Rows are points. Each copy is the shape, with its points in the same order, stretched, turned, moved and blurred by noise. Say if it was mirrored as well.

Shape (7 x 3):
[[-20  38  28]
 [ 26 -14  28]
 [ -3  45 -34]
 [ 31  14 -28]
 [ 36  26  33]
 [-25 -33 -23]
 [ 22  20  -1]]
Copy 1, 7 rows:
[[ 22  24   6]
 [ 32 -30  23]
 [-11   8 -27]
 [  1 -28 -17]
 [ 43 -14  -5]
 [-23 -16  35]
 [ 16 -15  -8]]
Copy 1 is: only turned
Copy 2 (7 x 3):
[[-49  -6   6]
 [ -1  36 -26]
 [ -2 -34  54]
 [ 29   1  40]
 [-23  39   0]
 [ 33 -45 -16]
 [  2   9  13]]
Copy 2 is: mirrored
Copy 3, 7 rows:
[[  5  51 -35]
 [ 33  22  19]
 [-14 -14 -55]
 [ 10 -25 -25]
 [ 48  24 -27]
 [-28   6  36]
 [ 21   0 -29]]
Copy 3 is: only turned

Shape, 7 rows:
[[-13  27 -10 -27]
 [ 17 -14   5  13]
 [-10  25   5  15]
 [  8 -11   6 -24]
 [  7  16  11   1]
 [ -6  33 -35 -29]
 [ -5 -16   7  25]]
Copy 1 (7 x 4):
[[ -4  -1 -50 -28]
 [  8  -8  18  11]
 [ 10   1 -33  17]
 [ -3   9   6 -21]
 [ 17   4 -18   1]
 [ -5 -26 -60 -41]
 [ -2  -1  13  30]]
Copy 1 is: only turned
Copy 2 (7 x 4):
[[  0   5 -31  10]
 [ -1   4  34  -2]
 [-18   0   7  28]
 [  2  18  -5 -19]
 [ -5  17   7  13]
 [ 21  -8 -44  15]
 [-19 -15  35   6]]
Copy 2 is: only turned

Shape, 11 rows:
[[ -7  22 -16  28 -32 -21]
 [-34   9   4  21  -6 -37]
 [ 29   6  36 -10  14  13]
 [-25   5   4  31 -25  -2]
 [ 12 -22 -15 -18 -23  -6]
 [  9  -6   0  -1 -29 -14]
 [ 18  14  22 -12   7  30]
 [  8   2  22 -18   5  26]
 [ 13   9   5  -4  25  32]
 [ 26 -26  19   7  10   8]
 [ -3  13 -30  16 -26 -24]]
Copy 1:
[[-39  21  12  27  -8  30]
 [-12   6  18  50   2  13]
 [ 13  -3  18 -29 -40 -24]
 [-22   7  18  12  -2  44]
 [  3   6 -40  -7   0  13]
 [ -9   1 -20   1 -14  16]
 [ -2  -6  18 -37 -26 -10]
 [  9 -12   6 -34 -16  -6]
 [ -3  12  23 -29  -3 -14]
 [ 32  11  -6 -18 -22  -3]
 [-40  26  -9  26   3  20]]
Copy 1 is: only turned
Copy 2, 11 rows:
[[-24  -1 -59  33 -37  -2]
 [  3 -32 -49  41 -10 -12]
 [ 27 -11  25 -31 -26 -11]
 [-10  -2 -26  43 -28 -13]
 [-16  23 -13   1   7 -32]
 [-10  14 -26  10 -18 -37]
 [  4  -7  26 -29 -27  -1]
 [  2  -7  33 -17 -17 -10]
 [  8   1  21 -23 -11  22]
 [ 30  25  14 -11  -8 -22]
 [-25   3 -60  27 -16  -5]]
Copy 2 is: mirrored
Copy 3:
[[  8  35   1   4 -45  -7]
 [  5  10  27  -4 -35 -23]
 [  5   5  -2 -22  14  32]
 [ 14  20  17  18 -27  -3]
 [-23   4 -28  11 -15  -1]
 [-12  14 -10   5 -25   6]
 [ 20   6  -8 -11  11  30]
 [ 14  -5  -8  -3  10  25]
 [ 22  15 -11 -12  22  13]
 [-18  17  -1  -5  14  18]
 [  0  33 -11   4 -40 -18]]
Copy 3 is: mirrored
Copy 4:
[[ 22  43  13  -9   2  25]
 [  4  17  22 -30 -23  19]
 [-33 -14 -13 -16  41   7]
 [ -5  21  25   0 -12  38]
 [  8  23 -19  17  -3 -26]
 [ -1  35  -5   5   8  -7]
 [-25 -13 -19  -1  26  24]
 [-29 -13 -17   2  11  18]
 [ -7 -35 -16  -6  17  19]
 [-17 -16   3  -2  35 -17]
 [ 35  37   2  -5  -6   5]]
Copy 4 is: mirrored

Shape, 14 rows:
[[  2   4 -23  13 -14  -4  -5 -56  45]
 [ -3  -5  33 -37   5   8   6  16 -29]
 [ 11 -13 -17   3  24 -25 -14 -60  18]
 [ 13  18  35  -8   2   8  23 -11 -40]
 [ -1  -4 -24  26  16 -11   8 -18  19]
 [ 48  -1  30  -8 -12 -17  14  14 -18]
 [ -2  20   8  30   6  30 -17  16  30]
 [  4  13 -22  44   5  14  -6  -1   6]
 [ 13 -15  15 -34 -18  26  25   9 -39]
 [-19  -4   8  24 -15 -14  -3   0   6]
 [  2   1 -48  -4  14 -29   6 -42  35]
 [  4  46 -13  17  -6 -14 -12   2  11]
 [  3  -3  31 -18  11  13  41   8  -1]
 [ 15 -11 -35  -5  17 -17 -17 -43  27]]
Copy 1 (14 x 9):
[[ 14  25  16  35  15  36   4 -40  15]
 [-22 -33   2 -18 -29 -12   3  25  21]
 [ 13  26  -2  38   1 -18   5 -20  22]
 [ 13 -41   7 -15  -8 -12  17  27  29]
 [ 20  11  16  22  -7   1  19 -17 -14]
 [  4 -50  -9  42 -16   6  20  34  20]
 [ -6  15  14 -21  18  31  51  -6  -5]
 [ 12   3  26   1  32   8  36  -9 -20]
 [-22 -45  44  -2 -19   7 -14  32  20]
 [  2 -26  -2   5  -7   3  30 -34  -3]
 [ 21  29   0  42  -2  13 -18 -29 -11]
 [ 21  -2 -27   0  37  21  23 -16 -16]
 [  7 -25  19  -8 -53  11  11  24  15]
 [  2  33   8  41  11  -1  -6 -16   8]]
Copy 1 is: mirrored
Copy 2 (14 x 9):
[[ -1   5   9 -46  24  44  11 -52   5]
 [ -3 -20  -7  21  22 -34 -33  35  -7]
 [ 22  16   4 -28  12  40 -30 -45  22]
 [-28  12  13  18  43  -8 -42  36  -4]
 [  4  18   4   1   6  43  11 -11   6]
 [-24  23   2  33   2 -38 -43  11 -34]
 [ -8   1  20  -5  15 -18  59   1  22]
 [-15  19  21  -6   1  26  34  21  14]
 [-17 -28  11  16  18 -20 -43  57 -44]
 [-30   0  -5  15  -1  17  10  -5  26]
 [ 29  17 -16 -33  13  56  -4 -37 -15]
 [-16  30 -18 -19  15  10  28   3  11]
 [ -3  -8   7  33  45 -13 -15  11 -30]
 [ 32   8   0 -35   2  33 -12 -34   2]]
Copy 2 is: only turned

Shape, 17 rows:
[[  9 -14  -8  -9  -7 -11  20  -9  17   7  -6]
 [-31   5  15 -13  -6  -3   3 -10   3   7  43]
 [ 11  23 -33 -38 -12  -8   8  -8  -2   2  -8]
 [ 15  15 -11  10 -13  -9   8   1  -6   7  -7]
 [ 15 -18  16   5  19   4   5  16   5   8   5]
 [  8  -4  13   5   2   9  -4 -11  -5   7  -9]
 [ 14  -1   8   1 -13  40  13 -14   4 -31  -8]
 [-13 -13 -17   5  -7  53 -14 -12  -3   8  -2]
 [-12 -15  -3  12  25  13   3 -10  17   5  -3]
 [  5   9  14 -28 -11   8   8   7  18   9  -7]
 [ 15   4  -6   8  -9  21  14 -12  -3   7 -11]
 [ 14  27 -25   8  26   3  17  -7   3  -1  -8]
 [ -6  -2 -11  13  -6  -2 -48   8  14  -1  -7]
 [-55  17  -5   7   8  -1   5  20  -2 -16   6]
 [ 15 -10   7   7  -3   7  19  20  21  -3  24]
 [  2 -14  10 -17  -7 -11 -43 -11   0   4  41]
 [ -1  21  -1  12  -8  -2  15  -5  12 -13   9]]
Copy 1:
[[ -8   7  29   1  17 -18   2  22  -6 -10  -6]
 [ 20 -46 -11   0  35  -6   5 -14  13  34 -19]
 [-11  20   1 -43   6 -31  -2   4  31  -2  -9]
 [ -6  -6   5 -29  -6   4   8  26   1  -2 -11]
 [ -2   7   1   0   8  -1   1   1 -42  -7 -22]
 [ -3   9  -5   1  -1   5  14   1  -5  -9   0]
 [ 15  24 -15  30 -26 -10   1  31  22 -23 -28]
 [  5  21 -36  16  -8 -23 -21  20  23  25   8]
 [  1  -2  12  25  -6 -27  -4  -2 -27  13  -1]
 [  7  15  23 -16  10   8  -6  -1  10   0 -23]
 [ -9  19   0   2 -11  -3  -1  32   8   3 -15]
 [-11   9  16 -16 -33 -30   3  14 -24  13 -31]
 [ 29 -11 -13 -31  -9 -20   2   6 -14  -5  24]
 [  7 -56 -11   3 -17   4 -14 -20   3  27  -8]
 [ 20  -2   9   1   8  -6 -12  38 -22   1 -42]
 [ 38 -12 -39 -26  42 -30  22 -15  -2  -6  12]
 [ 18 -22  13  -3 -15  -8   9  25   2   6 -28]]
Copy 1 is: mirrored
Copy 2 (17 x 11):
[[ 33  -4   1   3  10 -35 -24 -14 -15  11   3]
 [-32 -34  36 -30  17   4   8  -5  11  38  -5]
 [ 18  -4 -45 -13 -10 -43 -15 -34  22   6   2]
 [ 19  16 -10  -4 -11 -23  -4   2   3  -4  11]
 [ -4   3  16  32  12 -17  -9  -5  -1 -31  18]
 [  5   6   6  25  16   2  -8  -6  -2 -22 -19]
 [ 31 -19  -3  37  15  24   1 -39  -9 -15  12]
 [-14 -27  -9  49  -7  17  25 -21 -35  -5 -33]
 [ -8 -11  24  28  -5   4 -14 -22 -27 -13 -11]
 [ 12 -28 -29  -6  36 -22 -15 -24   2 -18   5]
 [ 12   8 -14  28   1  -7  -1 -25 -11  -3  -6]
 [  3  15  -4   5 -40 -13 -13 -42  -1 -23  23]
 [ 24 -20   5  -3  -7  -2  21  35  -9 -47 -28]
 [-42 -42   6 -32 -30  33 -14   7  -1   3   9]
 [ 15 -18  14   1   8 -21   7  -1 -18 -10  47]
 [ 12 -17  43  -7  28 -26  23  32  31  -3 -29]
 [ 19 -13  14 -24  -7   6  -4 -14  -6   2  26]]
Copy 2 is: only turned
Copy 3:
[[-11   7   5   3  14 -38   1   4  -3  19   6]
 [ 19 -19  -6  -6  -7   3  44 -50  19  38 -35]
 [ -9   9  36  25   5 -14  16  -3  -8   9  29]
 [-11   5 -13  22  11  -7  15  21  -5   8  22]
 [  3 -10 -10 -14  20   1  -9  17   3  -7 -20]
 [  6  14  -3  12  13  -1   1   9 -16  -3 -14]
 [ 42  12 -13  -3 -16 -22 -20 -10 -28 -28  31]
 [ 14  25  20 -20 -22   6  12   4 -60  -7 -12]
 [  1  27  -1 -21   0  -9   8   4 -11  12  -6]
 [ 14  -6  21  20   2 -19   5   4  20  -3 -17]
 [ 12  20  -6   9  11 -17  11  15 -31  -1  18]
 [  4  35  -7   5  14  -1  22  16  -7  11  52]
 [-17   7  17   3 -35  25 -17  34  -9   4 -22]
 [-21  -4 -13  -5 -32  15  41 -23  38  -5   8]
 [ 22 -27 -27 -24  -2 -16  -4   5  12  10   4]
 [ 12 -23  16  -7  -8  28  -9 -24 -13  30 -56]
 [ 17   3 -27   7 -10 -14  17  -6  15  17  29]]
Copy 3 is: only turned
Copy 4, 17 rows:
[[ -4  -6  12 -21  -3 -12   8   3 -16  -3   2]
 [-29  23   2  16 -13  10  35  24  11  -6   1]
 [ -4 -28  36  20  12  -5   1 -10   8 -27  -5]
 [-15 -14   1  -7 -13 -16 -18  -6  13  -8  -7]
 [ 21   4  -7 -23 -22  19 -10  21 -24   6 -16]
 [ 13  10  -6 -11 -13  -6 -12  26  11   1   4]
 [ 40   4 -25   3  24 -32   8  28  10  10 -18]
 [ 25  14 -19 -21  25  13   1  30  21 -27  10]
 [ 21   8 -14 -24  -6  21   3  16  -2  12  14]
 [ 13   6   8   6  -7  -5   9   6 -11 -26  -5]
 [ 17  -6  -7 -24  -4 -15 -10  12  18  -8  -4]
 [ 23 -33  -2  -4 -14   6 -14  -7  17  16  -3]
 [-16   1 -27  25  14  12 -19   4  -5 -21  22]
 [-22  34 -12  20  -3  32   9 -12  21   9  -3]
 [  4  -6 -20 -11 -10  -1  10   7 -30  -1 -33]
 [-27   3   2  33   5   6  11  45 -13 -15   9]
 [-10  -7 -19  13  -6 -20   7  -2  11  10  -8]]
Copy 4 is: only turned
